Each row of a before or after table is a point. The points were changed in one or more steps. Then noise was added and the rows were shuffled. The steps act on columns, c1 being the first. Name the steps. A step turns or swaps two columns, mirrors them in a line or flattens them onto one, adds a multiple of one to another, or multiplies or shifts one. Angles are multiples of 10 degrees, from the lower column toward the higher: turns from -170 to 170, lines from 10 to 170 but not 90. Use the fewest steps. Two steps may share a column if one is a turn and the other turns, adds or multiplies; they go together, in the order done. Otherwise the lowest column goes first.
In the rows, zero is written as 128.

Before:
[[130   7]
 [147 158]
 [128 144]
 [119 165]
 [151  89]
 [154 166]
 [141 134]
 [122 104]]
After:
[[ 50 217]
 [115 148]
 [121 118]
 [129  78]
 [133  91]
 [160 108]
 [140 117]
 [ 78 146]]
Steps: turn c1 and c2 by -140 degrees

Before, 13 rows:
[[ 65  87 141 134 159 155 111  65]
 [111  93 145 127 200 145  56 117]
 [117 131 145 106 121 103  88  99]
 [140 185 118 184 112  98  95 149]
 [174 177 167 191 104  76 123 129]
 [125 169  95 136 166  68 117 110]
 [ 95 147 211 171  81  44 187 189]
 [ 48 150 126  77 150 160  71 107]
 [176 189 138 124 153 102 129 155]
 [137 156 127 147 176 151 128 101]
 [ 65 153 213 221  96  71 174 192]
 [ 76  76 123 145 193 126  83 109]
 [117 128 143 172  62  91 177 197]]
After, 13 rows:
[[137 155 118 186 147 186 162 115]
 [134 103 128 137 102 155 142 174]
 [122 185  96 140 108 169 129 166]
 [177 179 166 167 128 178 178 105]
 [116 154 143 153  98 128  86 118]
 [ 63 186 214 137 190 150 231  96]
 [ 94 216 209 100 188 149 192  82]
 [ 65 102 137 147  67  84 123 157]
 [ 75 130 123 178 111  76 122 191]
 [115 166 144 108 199 131 190  61]
 [109 112 145 191 116  92  95 201]
 [177 154 133 127 156 188 122 154]
 [ 49  96 125 151 106 149  54 152]]
Steps: turn c2 and c6 by 90 degrees; turn c4 and c7 by 60 degrees; swap c5 and c8

Before:
[[133 147 169  93 140 128  83 140 131  61  61 200]
 [ 51 136 138 140  76 140 131 134 144 138 142 156]
 [ 97 108 102 168  89  95 136 131 209  73  58 101]
 [130 116 206 147  73 100 103 141 143 146  81 168]
 [157  62  85 142 115 120 105 133 173 184 111  57]
 [119  80 194 177  84  99 131 243 223 119 129 165]
 [137  83 131 135 117  81 146  99 182 123 116 153]
 [210 164 143  73 157 146 153 148 139 113  76  96]
 [ 89  86 219 131  96 124 108 139 109 130 132 106]
 [ 97  61 147 161 122 112 183 148  81 118  43 201]
 [119 131 152 145  80  61 106 132  61  87 133  94]
 [ 85 171  77 157 175  82  90  52 170 125  81  75]
 [207  99 178 216 127 169  65  32 181 153 154 175]]
After:
[[ 39 134 143 128 109 140 153 118 142 105  80  96]
 [117 114 168 127  62 130  83 111 132 119  66 196]
 [136 143 209 125 154  98 106 112 144 179  81 170]
 [143  69  71 131 116  83  92  21 168  82  84  77]
 [ 73 195 180 127 153 167  63   1 178 122 154 177]
 [132 201  84 130 186 118 110 101 168 133 111  61]
 [188 169 151 129 119 113 186 114  85 131  44 200]
 [147 173 132 124 124  80 147  71 183 142 121 148]
 [164 166 192 125 126  97 132 211 222 174 127 164]
 [191  88 137 130 146 142 128 104 145 176 142 154]
 [163 130 103 129  81  95 133 106 207 180  58 101]
 [136 117 153 126  98  59 107 102  58 182 128  91]
 [180 145 221 130 139 121 108 111 109 160 137 106]]
Steps: turn c1 and c2 by 150 degrees; multiply c4 by 0; turn c5 and c10 by -100 degrees; shift c8 by -30
